Each row is a point. To make a cloud, some directions were put in groups of two or more. Within a group, all points are equally far from the middle, so they leave a hole (a ring in 2 directions, a hollow ball in 3). The other directions are filled evenly. Then the cloud was stretched, turned, moved and blurred a little. Count the holes, and give their numbers of directions, smallest first.

Cloud (13 x 2):
[[ 46  19]
 [ 33  49]
 [ 49 -27]
 [ -4   1]
 [ 28 -65]
 [-11  46]
 [-31  12]
 [-38  -2]
 [ -2 -36]
 [ 12  -2]
 [ -4  57]
 [ 44 -11]
 [-11  27]]
Holes: 0

Cloud (21 x 3):
[[-30  29  33]
 [-39  30  22]
 [-61   1  30]
 [-33 -50 -22]
 [-54 -11  46]
 [-16   6 -39]
 [  7 -23   5]
 [-43 -37 -28]
 [-22  25 -36]
 [-19 -49 -13]
 [-77 -17  15]
 [ -7 -32  29]
 [-26 -31 -31]
 [-37  23 -23]
 [-19  61   9]
 [ -7 -31 -19]
 [ -8 -12  41]
 [-59 -24 -21]
 [-20   2 -37]
 [  3   8 -39]
 [-62 -10 -11]]
Holes: 1 (2)

Cloud (22 x 3):
[[-26  32  16]
 [ 42  27  -6]
 [  2  44 -34]
 [  3 -59 -57]
 [-53  -3  22]
 [  7  32  56]
 [-40  34 -43]
 [-19  57  32]
 [-39 -47 -14]
 [ 12  19 -34]
 [  8  28  -1]
 [-36  36 -14]
 [ -6 -13 -29]
 [-11   5 -34]
 [-10  -3  37]
 [-19 -23   9]
 [-20 -43 -48]
 [  6  24  42]
 [-24 -28 -69]
 [  6 -14 -15]
 [-27 -23 -61]
 [ -7 -30 -56]]
Holes: 0

Cloud (32 x 4):
[[-22  10 -61  37]
 [ -7 -58 -22 -11]
 [-43  10   9 -35]
 [ 38  45 -23  28]
 [ 59 -17   6 -16]
 [-18 -53  20   4]
 [ 45  -3  -4 -46]
 [  3  13  64 -14]
 [  6  28 -39 -30]
 [-36  20 -13  49]
 [ 27  51 -13 -16]
 [-32  10   0 -44]
 [-52 -11 -42  -1]
 [-27 -45  14 -40]
 [ -3   6 -49 -32]
 [ 21 -22 -15 -51]
 [-30 -35 -45  32]
 [  1 -38 -26  42]
 [ 43  30  27  25]
 [-28  30  41   9]
 [ 14  27  48 -36]
 [-63  -6   3  10]
 [  5 -51   8 -37]
 [-60  -4  18  -1]
 [-45  31  14   7]
 [ 10  17  17 -55]
 [-37  -1 -55  35]
 [-34  19 -50   0]
 [-31 -41  -6 -40]
 [ 12  47   6 -30]
 [ 14   6 -69  15]
 [ -5 -46 -33 -28]]
Holes: 1 (4)

Cloud (29 x 4):
[[ 56 -29   8 -12]
 [-47  -4 -22   3]
 [-26  41 -24  19]
 [ 31   7 -46  10]
 [ 61  22  -4  74]
 [-20 -47 -19 -13]
 [-55  -3  -7 -57]
 [-17  17  42   8]
 [ 10 -28 -79  -7]
 [ -8  35 -21 -38]
 [  5  29 -15 -21]
 [  5  30  67  23]
 [-12  47  -1 -24]
 [-13  47 -39 -40]
 [ 41   6 -24  42]
 [ 56   0   2 -56]
 [ -8  21  77   9]
 [ 53 -33 -28  -4]
 [-16  41  -3  -6]
 [-12 -50 -33 -15]
 [-29  -6  25 -24]
 [  8 -24   4 -41]
 [-46  -5 -18  37]
 [-24   6 -50 -31]
 [-31  30 -10 -13]
 [-34 -34 -13 -14]
 [ 32  21 -14  35]
 [-22   7 -64 -13]
 [-57  22 -23  23]]
Holes: 0

Cloud (53 x 6):
[[ -8  25  54 -34  22  -1]
 [ 37  38 -33  37   5 -22]
 [-18 -50  -5  -2   5 -13]
 [ -8  85 -25   9 -17  -2]
 [  0  23   9  11  24 -67]
 [ -3   6 -44  54  14  15]
 [ -1   0 -29  65  45   7]
 [-44 -26 -15   3  -9  -3]
 [ 15  22 -54 -44 -46 -29]
 [ 38 -29 -62  -3 -54 -43]
 [ 31  45  15  20   6  26]
 [-42   9  31 -45 -41  -7]
 [-39  41 -10  37  14 -12]
 [ 21 -20  16 -36 -18  54]
 [-15  29 -58  48 -19 -40]
 [ 14  37  55 -30   1  -6]
 [-42  39  45  29 -15  -7]
 [ 58   5   2 -16  13  19]
 [ 57  -2 -45 -12 -15 -39]
 [-44  17 -40 -15 -20  21]
 [-60  -3   1  -5 -23  -2]
 [-42  35  72  21  25  60]
 [  7 -39   6  -2  -1 -57]
 [  0  13  20  -3  44 -24]
 [-49  61 -13  11   7  31]
 [ 54   8 -31  43  40   3]
 [ 36  14  49 -30  19  46]
 [ -6   1  19  61  36 -33]
 [-17 -10  21  66  53  13]
 [ 40 -27  -9 -21 -29   6]
 [ 19  33 -37 -55 -37 -12]
 [-11 -14 -13 -21  10 -36]
 [ 27  38 -33  41   7  -9]
 [-14  30  39  21  49  -2]
 [-10  23 -42 -39 -10 -55]
 [-46  76 -18  17  -8 -31]
 [ 56  12   9  -4  -2 -13]
 [-19  57 -14  26  27 -17]
 [ 26 -48 -40  18 -32  27]
 [  7  65  -8  17 -12  23]
 [ 53  -5 -63  -7 -13 -59]
 [-10   0  48  39  -3  63]
 [-11  37   2 -31  28 -31]
 [-50   0   0  44 -15 -26]
 [-15 -71  14  17  -1  10]
 [ 15  55  37  12   3  48]
 [ -6  74 -25  10  17 -24]
 [ 50  24   7 -13 -15 -28]
 [  9  32  58 -22  10  -4]
 [-39 -30 -15  49  17  20]
 [  8 -22  26 -23 -21 -25]
 [-30 -23  47  49  11  48]
 [ -2  10 -15 -29 -65  15]]
Holes: 2 (2, 2)

Cloud (56 x 6):
[[-47  -5 -33  59 -15  64]
 [ 52  -2  11  18  54  47]
 [-28 -51 -17   5 -77 -34]
 [-55 -18  39  13  -5  10]
 [ -4  -5  35  16  16  51]
 [-38  12  29 -22  15 -20]
 [-50 -73  -5 -17 -17   0]
 [ 10   5 -24  -8  28  -4]
 [-20  47   3 -85 -22  21]
 [-10   7   5   6  32  70]
 [-14 -19  25   5 -12  51]
 [-15 -14 -10  28  19  99]
 [ -9 -21  48  30  17  55]
 [ 19 -51  17 -31  -6  -2]
 [  4   0  40 -32 -30  19]
 [-13 -14 -13  30  24  43]
 [-12 -56 -16 -30 -11  48]
 [ 23 -13  43 -14  33  47]
 [ 26  -6  15  58  13  -2]
 [-14  -6  -6   3 -53   9]
 [ 21 -38  15 -13  12  58]
 [-49 -18  21 -37 -37  57]
 [ 45  20   0  -2 -19 -11]
 [  7 -42  16  22  33  52]
 [ -5  25  36 -45 -49  -5]
 [-11   2  31  20 -22 -42]
 [-39  24  -4 -34  21   9]
 [-13 -37 -26   0   5  88]
 [-54  17  -6 -24 -56 -46]
 [  9  -2 -19 -26  20  39]
 [ -1  23  37 -38  40  21]
 [ 62  49  44 -25 -37  12]
 [ 21  23  31 -26   8  42]
 [ 43 -12  -4 -42   6  62]
 [ 29 -12  27  50  -2   8]
 [-29 -46  16 -18  -4  25]
 [ -3 -12  51  33   2  10]
 [ -7  -6 -22 -30  13 -20]
 [-30  21   5 -35 -57 -56]
 [  2 -34  -6  24 -53  42]
 [ 42  28  47  19 -37  14]
 [-40  30  23   1  22  60]
 [ 18 -53   0 -12 -84  11]
 [ 30 -28  -6  34   7  -5]
 [-74 -10  11 -11   2  -9]
 [ 47 -20  53 -35  11  15]
 [ 17 -59  39  18 -45  14]
 [-42  10   6 -25 -10 -17]
 [ 78  17 -15 -49 -37   7]
 [-55  -3  24  53 -10  -5]
 [-10  50 -25 -13  20  12]
 [-63  25   2  47  20  56]
 [-50  -8  13 -27  -4  -3]
 [ 31 -11 -20 -54 -12   7]
 [  7  -8  -4  27  25  30]
 [-28  20  35 -52 -21 -42]]
Holes: 0

Cloud (76 x 8):
[[-10  -4  34 -11  58  19  37 -70]
 [ 32   2  42   5   0   3  -3  23]
 [ 12 -54  23  20  15 -49  31   4]
 [ 20 -17  75  24  -4 -40  -6 -28]
 [  6  -3 -32   8  -3  31  99 -16]
 [-48  12 -23   5  46   1  32 -48]
 [-18   5 -54 -12 -21  46  21 -22]
 [-11  44   2  -4  -6  21  70 -32]
 [ 21  32 -34  21 -28   6  61  -9]
 [  8 -82   2   0 -18  37   2  -7]
 [-50 -23 -28  10  26 -17  -2 -17]
 [-15 -40  -9   2 -18  32 -55  42]
 [ -3 -17  -4 -45 -45  17  26 -44]
 [  7  14 -50  -4 -40  -8  72   5]
 [ -4 -17 -34 -20  21  41  38 -64]
 [ 56 -42  27 -12 -47   6 -16  -8]
 [  3 -22  56  21  62  21  -1 -25]
 [ 19 -15  -7 -48 -18 -36  34  12]
 [ 25 -38 -13  30 -58  31   7 -23]
 [ 50 -25  38  -9  27 -18 -46 -51]
 [-18 -27 -20 -49 -14 -40 -36  16]
 [ -1 -25 -46 -44  48  30  16  17]
 [ 12 -16   9 -38 -11  70  13 -39]
 [-21   2 -19  34  26  23  13 -53]
 [  4 -80   3   7   7   6 -34   8]
 [  6   6  26  -2 -27  60  34 -71]
 [ 15 -31  32 -31  20 -32 -79   4]
 [  7  55 -15 -21  25 -31  14  -8]
 [ -6 -16  42  49   7  53 -14  -4]
 [-10  -2 -26 -27  -4   2 -49  49]
 [ 11 -34  21   4 -24 -74  39  -1]
 [  1   2  24  50  47 -29  -1 -19]
 [-13 -53  47   5   4  62 -14   4]
 [-40 -19  -7  36  32 -18 -17  -9]
 [ 27 -51  10 -40 -33 -37 -30  18]
 [ 24 -22  60 -14 -24  -8   8 -77]
 [ 54 -67  -2  -6  16  -6   5  -3]
 [ 24  -2 -29   3 -27 -61 -20 -19]
 [-10  -8 -38 -31  32 -71 -18  41]
 [ 43 -39  23  29  22 -15  51 -23]
 [ -3 -58  15  36 -18  23  61 -11]
 [ 23  38 -20  -1  21 -56 -15  -5]
 [-35  -4  17 -25  65  17  21 -49]
 [  6 -50  15  21 -10 -50 -36 -27]
 [  5  35 -43   1  42 -51  39 -23]
 [ 10 -49 -16 -16  54  -4 -52  41]
 [ 24 -12 -21  -8 -49 -56  57   2]
 [-15 -14 -17   0 -36 -52 -21 -24]
 [ -9 -12   3  15 -27 -70  57 -27]
 [-26  14 -22  -5  64  40  34  23]
 [ -1  -9 -65  -4  29 -36 -10  -3]
 [  5  -3 -40   8  35  36 -37  28]
 [ -8  -5 -21  -7  45  58 -43   5]
 [ 50 -31  28 -12 -14 -47 -42  25]
 [ -4 -30 -27   1   8  17  85   6]
 [-14 -21 -57 -18 -27   8  -8  48]
 [-23 -32  35 -10  65  37 -32 -19]
 [-15   7 -32 -44  51 -54  15  18]
 [ 49 -26  13  13  52  22  -9  15]
 [-29  -5 -35 -10 -13  -1  35  60]
 [  3 -54  52  -2 -43 -25 -33 -10]
 [-16 -14  30  28 -12 -50 -40 -19]
 [ -5  34 -27 -46  41 -42 -14  10]
 [ 10 -59  -9  18  26 -15  12  54]
 [ 30  18  27 -34  26 -19  -9   6]
 [ 13  21 -42 -22 -33 -30  12 -36]
 [ 20  38 -30   4   7 -64  39 -29]
 [-47  16  -4  13  10 -52  -1 -22]
 [ 38 -16  25 -23  64 -20  10 -10]
 [ 20 -39   2  44   1   9   3  58]
 [ 62 -22  10  13  -3 -68  17 -22]
 [-40   9  -1  11  13 -68  -5  23]
 [ 26 -17  27  35  21 -15  62 -60]
 [ 13  25  -7  30  45 -21  56 -51]
 [ 26 -26  33  13  13  47  52  -1]
 [-17  -7 -35  -5  35 -33 -48 -10]]
Holes: 3 (2, 2, 4)

Cloud (74 x 8):
[[-10  12   2  32 -51 -66  53  -2]
 [-28  27 -24 -16 -58 -18   8 -20]
 [ 29  -3  26  24  61  18  27  17]
 [-33 -34  16  48   5   8   3  14]
 [ 13 -41 -24  -1 -19 -14  13 -12]
 [-10  18 -32  42  34  33  59  36]
 [-18 -32  15  24 -38 -27  59 -40]
 [-16 -41   7 -19  11  -5   5 -51]
 [ 43   2 -34  40 -18   5   1  49]
 [-41  31  -7  18 -49  20  39   4]
 [-17  44  18  59 -23 -23  47  29]
 [-13 -67  21   5 -27 -35  30 -41]
 [ 14 -59   4  34 -18 -32   5  35]
 [-13 -36  10  32   3  44  22  62]
 [  3 -23 -17  46 -19  38  14 -45]
 [-40  15 -16  35 -29 -18  41  -2]
 [ -8  10 -20  22  13 -40  29  39]
 [  1 -24 -23 -52 -18   1   6 -20]
 [  1   9  41  57 -19  14  10  26]
 [ 35  13 -14  21 -35  26 -35   3]
 [-32 -20 -30  28 -12 -43   9   8]
 [-21  -2   6  15  31  -1  45  52]
 [-27 -10  36  14 -35  -9  33 -36]
 [ 24 -65  11  80  24  65  -2  24]
 [ -1 -36 -43  32 -15  58 -12  -2]
 [-22  59  -8  33 -44 -52  63  -6]
 [-51   9 -15  58  14  41  58   0]
 [ 39 -37 -56   4 -27 -46  14  -7]
 [  4  24 -63   0  19  71  -2  47]
 [ 30 -35   8  44  20  48  26  37]
 [-20 -78  29  23  38  -2  18   0]
 [ 24  -6 -15  -2  48  45 -46  24]
 [-66 -18  -7 -10  -9  -8  43  27]
 [-51 -40  -8   6  22 -57  17 -18]
 [ 20  33  49  30  48  13  44  52]
 [  4 -25  27  21  28  17 -19  58]
 [-20 -34  13 -18 -26  33  55 -13]
 [ -9  34  28  46 -48 -58   3   2]
 [-57 -36   8 -26  -4  -9  -6  -8]
 [ 15 -51 -23  26  41  63 -12  -7]
 [  2 -51 -45  29 -20 -21   9  -3]
 [-19  12  12  -1 -19 -36  -4  24]
 [-35  32 -78  27 -44 -19  16  23]
 [-61  -1   1  29  15   3  63  32]
 [-34   7  -6 -15  14 -36  18  -8]
 [ 14 -34  26 -12 -16  38  42  52]
 [-30 -21 -29  13  -1 -39  48  34]
 [  5 -88   2   4  -7  20 -51   9]
 [ 10 -62  13  12 -25   2 -23 -22]
 [ -6 -41   8   2 -35   1 -31  11]
 [ 23 -36   0  -8   1  21   9  15]
 [-24 -24  20  24   3  58  25   4]
 [-11 -17  79  21  44 -18  24 -17]
 [-27  -2 -38  -6 -43 -67  54 -53]
 [-30   7   3 -17 -30  21  33  -6]
 [ 40 -31  -6  54  -7  45 -57  75]
 [  2 -48  18   2  51  53 -30  22]
 [-63 -16 -32 -26  -7   0  -1  -6]
 [ 32 -10  39  23  74   9  24  20]
 [ 63  -3  10   2 -27 -28 -17  40]
 [-28 -18 -50   5 -33 -71  51 -23]
 [-60 -25  12  -7  10  24  46  22]
 [-15   1  -1 -52 -30 -88   8 -31]
 [-14   8  -5  58  -7  -3 -18  -2]
 [  5 -36 -21 -41 -10  36  29 -19]
 [ 11 -17  42   4 -57 -52 -24  20]
 [  4  11 -15  -2  24   2   6  40]
 [ -4 -21  64  45  10  23  -4  47]
 [  1  -8  16  44  15  69  17  69]
 [-25 -37  -9  -7 -69 -21  48 -10]
 [ 10  13 -76  42   4  36  19  11]
 [-21  -3  76  25  47  -3  27 -21]
 [-43  -9 -17 -24  16 -16   6  -6]
 [ 10 -67  61  -9  45   5   3 -41]]
Holes: 0
